Each wall is flat, endless, passes through zero and stands at right angles to its row. A trip goes straight from one point to another. Which walls does it cross, in order?
In the rows, 128 means zero.

Walls:
(1): [130 167]
(2): [166 135]
(3): [110 168]
(4): [170 174]
(5): [117 126]
Trips:
[117 135] to [114 132] => none
[160 144] to [179 180] => none
[ 75 108] to [111 155] => 1, 4
[117  79] to [99 82] => none
[138 147] to [138  95] => 3, 1, 4
[ 79 111] to [ 99 138] => 1
[137 116] to [171 134] => 4, 1

Walls:
(1): [144 134 114 136 159 112]
(2): [183 119 115 166 152 142]
(3): [118 120 129 111  73  75]
(4): [135  57  87 132  78  97]
(5): [129 128 137 107 155 184]
(6): [161  69 188 123 131 161]
(7): [111 162 103 145 206 153]
(8): [104 123 137  87  94 135]
(9): [ 74 104  81  83  93 133]
(10): [212 127 143  98  90 121]
(11): [131 136  93 173 141 167]
Trips:
[154 113 143 118 144 154] to [131 149 163 118 150 110] => 11, 2
[ 75 126 198 116 107 108] to [129  82 114 107 117  84] => 4, 10, 1
[138 119 116 104  87 135] to [ 74 147 161 158 155 125] => 6, 10, 4, 7, 3, 5, 9, 11, 8

Walls:
(1): [ 86 141 124 140 174 140 129 178 104 157 100]
(2): [117 170 133 170 134 137 146 144  83 156 105]
(3): [ 79  90 145 196 124  72 171 129 105 122 132]
(4): [132 158 151 135 117 107 164 143 170 194  71]
(5): [168 202  70 135 147 189  83 123 136  66 110]
Trips:
[127 190  75  98 190 119 138  88  91 130 115] to [122 122 147 125 182 172 122 127 117 176 127] => 4, 5
[122 137 138 115 134 147 129  96 181 155 151] to [145 147 143 103 131 121 136  96  98 108 154] => 5, 4
[122 154 170 154 132 183 142  74 114 115 123] to [131 139 118 179 117 129 104  98 109 160 141] => 3
[ 99 100 117  82 134 182  88 138  91 207  96] to [101 140 148  86 183 149 146 181 117 128 156] => 4
[107  70  96 137  99 156 114 143 104 109 212] to [120 181 126  69 114 144 103  85 137  65 114] => 5, 3
[119 108 140 101 102 162 188 139 169 105 121] to [ 80 158 166  76 145 130 152 136 177 121  97] => 1

Walls:
(1): [130  89  81  65 134 128 140 150 105 170 131 104 128 127 145 164 102 107]
(2): [124 144 176 128 126  97 149 108 140 128  72 104 197 137 131 161 152  73]
(3): [123 137 156 136 135 127 125 169  97 156 128  82 154 133 109 142 125  97]
(4): [ 63 104 180 101 103 159  74 149 122 180 122 100 128 109 127 161  83 123]
(5): [ 99 138 148 127  80  87 107 120 155 113 116 126 177 145 120 146 111  62]
(6): [120 140 127 128  74 181 102 185 158 191 113 109 134 121  72 129  73 114]
(7): [127  44 105 137 196 126  76 136 124 125  94 138 175 113 185 189 126 151]
Trips:
[ 84  90 176 150 104 134  95  95  92  93 145 120 114 151  93 150 114 155] to [103 120 117  99 147 103 188 122 150 103 118 118 134 131  67 108  90  97] => 7, 2, 6, 1, 4
[137 129 130 118 138 105 105 139 127 161  40 185 202 113 113  94  68 122] to [ 49 157 123 174  58 102 139 155 132 141 108  49 106 120 138 124 147 130] => 1, 7
[134 128 127 126 149  91 183 143 123 168 166 107 110 139 124 133 198 114] to [144 136  73  98 157 126 150  52 134  98 149 131  36 110  82 159 133  98] => 2, 3
[ 47 130 114 122 168 131 139  90  61 171  87 115  75  64 151  36 110  73] to [ 85 125 104 110 139 147  87 156  91 100 141 104 141 136 112 143 137 138] => 7, 6
